Rows are points. To make a cloud, some directions were put in groups of two or more. Within a group, all points are equally far from the middle, so they leave a hole (a ring in 2 directions, a hollow ball in 3). The other directions are filled evenly. Then the cloud was stretched, turned, moved and blurred a little. How many holes are there, and how many directions does each take, smallest first?
(in the rows, 128 means zero)

Cloud:
[[108  87 135]
 [173 192 117]
 [107  84  96]
 [173  81  89]
 [113 147  74]
 [103 100 112]
 [115  72 140]
 [184 168 104]
 [149  82  68]
 [142 108  56]
 [133 112 171]
 [173 186  94]
 [157  73  79]
 [122  69 149]
 [115 165 129]
 [109 130 139]
 [117 120  63]
 [175  75 149]
 [167  68 148]
 [163  61 147]
 [122  55 131]]
Holes: 1 (3)

Cloud:
[[154 194 155  68]
 [ 80 112 115  89]
 [134 176 177 160]
 [167 100 140  94]
 [138 131  77 105]
 [174 133 166 104]
 [156 118 187 115]
 [134 117 171 159]
 [ 97  86 176 100]
 [163  85  75 112]
 [123 193 181  60]
 [ 78  79 103 114]
 [108 142  92  88]
 [111 131 142  58]
 [119 125  76 105]
 [180  52 130 135]
 [158  95 177 118]
 [ 91 190 178  83]
 [ 98  86 162  72]
 [100 210 130  87]
 [159  70  77 103]
 [137 172 211 123]
 [130 158  88  95]
 [125 133 127  62]
 [166  84  91 103]
 [124  99  67 138]
 [188 107  96 142]
 [165 149 104 173]]
Holes: 1 (3)

Cloud:
[[ 83  98  79 159 158 173]
 [138 169 102 148 138 182]
 [ 39 124 127  91 119 137]
 [ 98 126 107 173  91  90]
 [137 152 131 105 111  79]
 [141 123 167 169  71 111]
 [100 104  65 120  90 158]
 [110 133  90 180 113  79]
 [117 121 170 172  61 117]
 [123 107 110 101 102  65]
 [ 76 140  88 132 106  97]
 [ 83 129 191  85  89 124]
 [119 110 157  71  87 203]
 [106 155  83 147 166  77]
 [132  89 159 184 137 110]
 [ 53 103 200 163 108 184]
 [177 125 156 159  99 110]
 [137 116  90 137 171  59]
 [109  65 123  68 140 108]
 [ 79  77  87 125 138 178]
 [168  95 116 177 132  92]
 [145 100 189 111 145 141]
 [123 169 111 176 108 172]
 [168  90 101 156 144 149]
 [113  48 167 121  96 134]
 [ 48  94 119 162 137 172]
 [ 89 115 128 167  76 104]
 [ 91 158 156 149 154 163]
 [ 64 138  94 120 183 140]
 [ 39  91 147 154 100 160]
 [137 165  24 109 161 128]
 [116  90 103  52 159 150]
 [160 100  37 128 175 111]
 [104  72 222 132 101 150]
 [ 86 157  96 117 113  94]
 [ 98 167  62 138 139  96]
 [ 57  99 144 171 130 185]
 [ 94 140  73 176  94 131]
 [123 104  41 146 173 146]
 [130  77 205  96 113 167]
 [ 99 182  99 119 120 125]
 [153  97  67  84 106  91]
 [126 176 111 159 131 175]
 [ 54  88 197 158  79 154]
 [107 139  87 195 119  93]
 [141 138  56  61 115 134]
 [163 158  38  93 158 130]
 [156  89 110 138  80  91]
 [ 69 127 161  88 114 215]
 [105 102 207  94 138 136]
 [ 52  99 114 170 153 143]
 [177 154  76  79 124 136]
 [106  97 128 145 135 207]
 [ 58 149 131  90 103 139]
 [ 56 131 103  70 120 167]]
Holes: 3 (2, 2, 2)

Cloud:
[[143  59  73 103 132 106  89 148]
 [105 134 124 107 119  32 153 149]
 [100 164 121 110 143 142 114 202]
 [184 143 136 119 114 189 100 122]
 [ 59 101 126 162 157 119 147 181]
 [127 132 178 115 200 126 127 136]
 [118  91 173 104 194 132 129 107]
 [198 177 116 133 121 132 162 166]
 [167  57 118 125  97 112  95 162]
 [161 153 183 133 125  92 174 159]
 [206 132 151 165 162  95 119 120]
 [215 120  60 119  89 119 180 136]
 [102 111 195 114 144 132 169 115]
 [186 178 179 136 143 160 121 196]
 [157 128 172 109 153 130 125 221]
 [149 134 104  48  98  54 182 117]
 [133 162 125 126  71  68  78 120]
 [127 156 176  48  88  48 140 114]
 [220 176 131  86  59 113 153 145]
 [152 123  91 156  70 155 160 107]
 [133 177 159  46 137  83 126 138]
 [ 90 137 156 119 123 163  84 209]
 [238  88  91 100 128 111 135 148]
 [155 150 119  97  53 144 152  99]
 [211  94 144 130 138 157 101 115]
 [134 175 164 123 144 163 132 117]
 [134 124 171 121  81  72  90 184]
 [195  74 165 113 101 139 137 174]
 [139 146  89 108 117 117 165 181]
 [107 161 126 178  98 166 110 130]
 [142 153 104 167  96 109  64 122]
 [111 104 190  86 177 132 106 113]
 [137  42 153 132 162 118 155 206]
 [147  36 127  85 191  69 112 147]
 [167  97 158 183 158  85 129 199]
 [212  88 155  97 112  76 136 167]
 [104 144 126 135 130  72  64 173]
 [194 102 113 106  84 142 135 196]
 [158 127 188 136  96 153  83 210]
 [127 127 228 118 125 125 119 189]
 [139 142 178 115  76  47 133 158]
 [100 205 170 165  84 122  94 157]
 [140  85 132 112 104 163  83 165]
 [ 79  73 136 167 177  87 154 155]
 [127  59 178  98 127  70 173 161]
 [154 189 116 181 120  94 140 145]
 [165  64 112 141 143 195 126 153]
 [139 102 103 198 111 178 102 150]
 [106 159 212  74 137  72 141 161]
 [121 119 143 134  71  86 127 190]
 [128  57 149 141 144 129  78 142]
 [158 128  70 102 109  89 110 179]
 [134 124 190 133 194 156 119 182]
 [156 183 176 155 115  63  75 138]
 [126 143 174 156 146  98  41 183]
 [ 87 168 126 115 130  51 109 150]
 [181 116 110 182 179 157  85 198]
 [127 122 140 224 119 146 121 146]
 [162 201 114  85  79 102 124 153]
 [ 99 159 130 107  58 132 125 139]
 [160 135 187 104  87  60  92 132]
 [176  58 133  73 156 106 120 109]
 [181 168 148 126 165 143 120 179]
 [131 148 170 146  86  70 158 168]
 [218 115 164 108  96  61 111 137]
 [ 82 186 178 127 137 115 132 120]
 [ 95  52 144 135 148  68 178 161]
 [179 135 115 170 101  88 186 127]
 [113  87 105 127 149  33 142 128]
 [124 132 118  71 101 139 157 183]
 [118  97  94  94  86  51 116 150]
 [162 162 119 172 108 126 185 136]
 [128 156 145 125 122 187 118 199]
 [144  80  46 148 135 111 149 137]
 [148  93 128  28 142  86 131 178]
 [181 210 193 125  79 105 145 153]
 [140 122 148 126 186 134 162 117]
 [ 87 120 106 131 163  81  73 172]
 [156 197 184 102  70  84 148 139]
 [136 205 130 161 112 176 114 157]]
Holes: 2 (3, 4)

Cloud, 73 rows:
[[186 138 181 104 114  98 132 136]
 [119 174 155 149 167 112 141  87]
 [136 191 178 134  85 116  90 148]
 [112  97  80 194 100 173 144  86]
 [178 152  67 160  98 117 122 143]
 [138 154 170 109  91 142  72 131]
 [142 121 145 121 133 182 139  10]
 [ 85 110 110 137 150  96  79  65]
 [108  62 106 172 153 113  81 154]
 [108 108 223 125 147 121 123 107]
 [139 174 166  77  72 144 122 102]
 [ 94 163 114 150  85 160 104  40]
 [210 118 160 120  60 169 177 153]
 [107 144 181 111 111 116 147 174]
 [133 165 122  72  89 126 105 107]
 [132  97 143 200 138 151  69 154]
 [162 109  96 139 100 157  76  48]
 [115 123 119 114  35 133 125 169]
 [161 107  96  86 121  87 144 119]
 [128 137 189 143 135 108 143 173]
 [185  55  63 118  11 170 136 102]
 [ 92  80 143 193 194  80  77 100]
 [185 167 153 127  93 158 144  28]
 [ 90  94 117 112 116 140 127  28]
 [186  89  56 152  69 137 127 184]
 [113 144 201 145 163  91 120 187]
 [168 151 115 121 111 210 162  64]
 [ 98 114 105 129 157  98 136  76]
 [ 98 112  91 149  59 172  99  47]
 [163 135 103  97  58 162 127 188]
 [105  67 181 140 129 165 114 118]
 [130 102 111 138  90  98 157 200]
 [114 103 182 134 163 107  62 165]
 [133 156 105 144  53 132 136 139]
 [173 119 158  72  27 153 146 183]
 [188 154  55 176 115 135 104 159]
 [ 98 121 136 173 148 157  78 147]
 [163 128  93 132  31 194 162 137]
 [145 123 181  50 106 137 148 158]
 [112  63 153 114 102 113 132 200]
 [143 118 105  87 105 183 154  60]
 [ 89 123 158 124 176 153 114  42]
 [101 158 196 123 148 148 159  95]
 [124 126  81 148 108 117 155 135]
 [161 105 178  93 150 178 158  76]
 [175  88 167 152 126 155 178 141]
 [150 148 165  98 125 118 125 217]
 [182 138 108 101 149 177 146  92]
 [125 155 161 136 166  77 145 114]
 [122 161 144 154 121 137 135 158]
 [156  62 114 124  25 185 128 132]
 [110  90 136 135 148  69 174 194]
 [110 135 107 156  91 165 180  73]
 [160 134 137 222  90 148 107 114]
 [107  84  91 139 113 177 154  21]
 [156 169  82  95 127  80  92 136]
 [148  72 105 104  62 165 124  37]
 [149 126 159 155  61 159 171 124]
 [142 136 156 111 151  79 171 157]
 [157  97 166 119 139 117 179 121]
 [123 130 197 129 157 207 169  71]
 [117  88 177 118 156  93 105  92]
 [186 113 133 139  50 135  92 187]
 [165 172  99 106 153  95  95 124]
 [105 124 204 115 190 136 108 103]
 [142  94  95 152  62 144 173 149]
 [ 90 130 193 116 143 100 138  27]
 [160 139 126 104  53 100 181 137]
 [115 124  77 138  36 105  83 143]
 [149 109  54 126  79  98  89 127]
 [126 173 152 161  92 183 132  84]
 [134 144 187 170 119 108 139 112]
 [211 168 178  98  93 146 139 124]]
Holes: 1 (4)

Cloud, 92 rows:
[[132 117 138 149 183 112 168  60 229]
 [159 103 207 153 114 102 121  62 104]
 [144 123 158 120 144 162 110 147  88]
 [116 108 134  73 152 110  88 119 190]
 [103 146 182 129 158 100 148 141 164]
 [119 121 145 138  81 195 107  61  83]
 [135 100 181 144 189 143 173 153 131]
 [ 75 107 123 138  92 137 156 123 173]
 [ 82 198 175 153 132 185 119 114 151]
 [110  63 183 128 134 185 113 174 119]
 [155 154 125 189 176 175 190 167 145]
 [154 112 103 174 147  93 105  79  91]
 [120  90 169 104 173 102 105 109 141]
 [106 169 184 200 139 133 197 118 126]
 [ 77 110 144 175 158 134  85  91 123]
 [184 130 152 181 126  67  87  52 131]
 [124 138 139 218 181 114  98 174 105]
 [171  72 102 138 144 146 175 140  84]
 [ 90 107 154 131 143 197  48  83 123]
 [143 129 179 133  48 179 117  67 102]
 [ 77 175 143 168  94 109  96  98 181]
 [151 144 154 181  55 121 103 142  97]
 [167 112 104 152 160  46 114  92 134]
 [119  98 183 114 139 204  48 131  29]
 [137  42 157  95 137 130 113 169 195]
 [124 188  91 166  83 112 170 120 156]
 [173 108 107 106  36 145 163 136 108]
 [136 139 134 198  90 160 172 106 104]
 [128 194 154 139 192 224 130 102 107]
 [106 142 139 103  61 133 103  56 103]
 [117 131  93 165 113 114 101 154 163]
 [168  70 130 162 190 154 124 146  95]
 [124  44 158 194 106 159 147 125 107]
 [103 166 179 146 169 107 178 113 143]
 [ 95 173 101 175  72 102 158 132 125]
 [160  52 113 142  74  48 131 129 183]
 [120 206 140 173  73 137  60  60 185]
 [164  74 135 131  18 159 149  90 110]
 [117 177 104 137  46 115 103  78 141]
 [115 131 178 116 150 196  48 107  93]
 [181  96 154 196 108 126 143  84 211]
 [131 140 104 127 112  42  94 134 155]
 [137  97 186 144 211 132  60 125 149]
 [ 41 161 139 127 172 114 118 160 128]
 [116 188 128 193  73  90 150 155 153]
 [ 69 149 112 130 169 112 110 187 118]
 [205  72 137  96 174 139 128  96 156]
 [ 91 178 185 200 119 125 149 130 194]
 [ 76 147 137 244 137 122  88 140 107]
 [ 89 139 132 119 171  97  90 165 121]
 [148 181 124 159  99  91 137 146 181]
 [204 119 160 174 151 121 123 127 155]
 [ 99  82 184 148 131 160 105 131 137]
 [111 153 168  95 117 116 118  94 201]
 [ 95 105 154 131 169 194 132 141 102]
 [185 106 144  81 125 135 200 135 160]
 [194  85 144 162 180  96 129 120  90]
 [ 53 143 102 188  89 164 104 129 125]
 [108 119 157 152  76 147 179 116 127]
 [140 142 147 197  79 122 174 117  68]
 [104 116 158 159 202 177 172 169 150]
 [185  95 105 102  98 122  80  89 130]
 [131 118 157 120 161 172  94 142 164]
 [170 202 144 174 124  68 149 141 236]
 [ 94 132 143  81 120 163 133 131 106]
 [ 76 159 137 133 138 136  88  66 137]
 [ 69  63 123  99  75 141 114 132 195]
 [171 133 154 109 198 178 124  66 231]
 [102 124  89 169 135 148 120  64 139]
 [164 137 124 161 160  75 144 148 218]
 [121 140  81 163 111 114 117  92 130]
 [119 101 117  96 131 158  96 152  75]
 [114 163 153 134  69 185  69  54 151]
 [117  63 151 167  60 199 115 118 120]
 [108  62  82 166  99 133 148 121  57]
 [114 119 133  91 153 164 167 130 155]
 [151 113 111  72 117 171 159 137 165]
 [132 152 121 166 103  55 134 154 145]
 [166 100  96  94  96  94  89 115 178]
 [157  78 115 157 109 138 123 150  93]
 [192 105 150 121 178 154 224 136 156]
 [140 131 123 164  99  93 100  76  38]
 [103 112 152 153 219 144 147 160 159]
 [ 88 102  96 100 142 172 138 180  90]
 [197 111 164 141 214 165 150 104 138]
 [112  99 116 146  80 156  69  67 125]
 [107 107 157 141  51  67 126 116 169]
 [221  58 165 113 161 161 118 108 147]
 [143 156 103 133  87  95 117  38 173]
 [ 96  88 171 120  81 110 121 101  49]
 [141  85 170 113 128 213 116 106 187]
 [168  81 150 140  91  98 128 167  71]]
Holes: 1 (2)
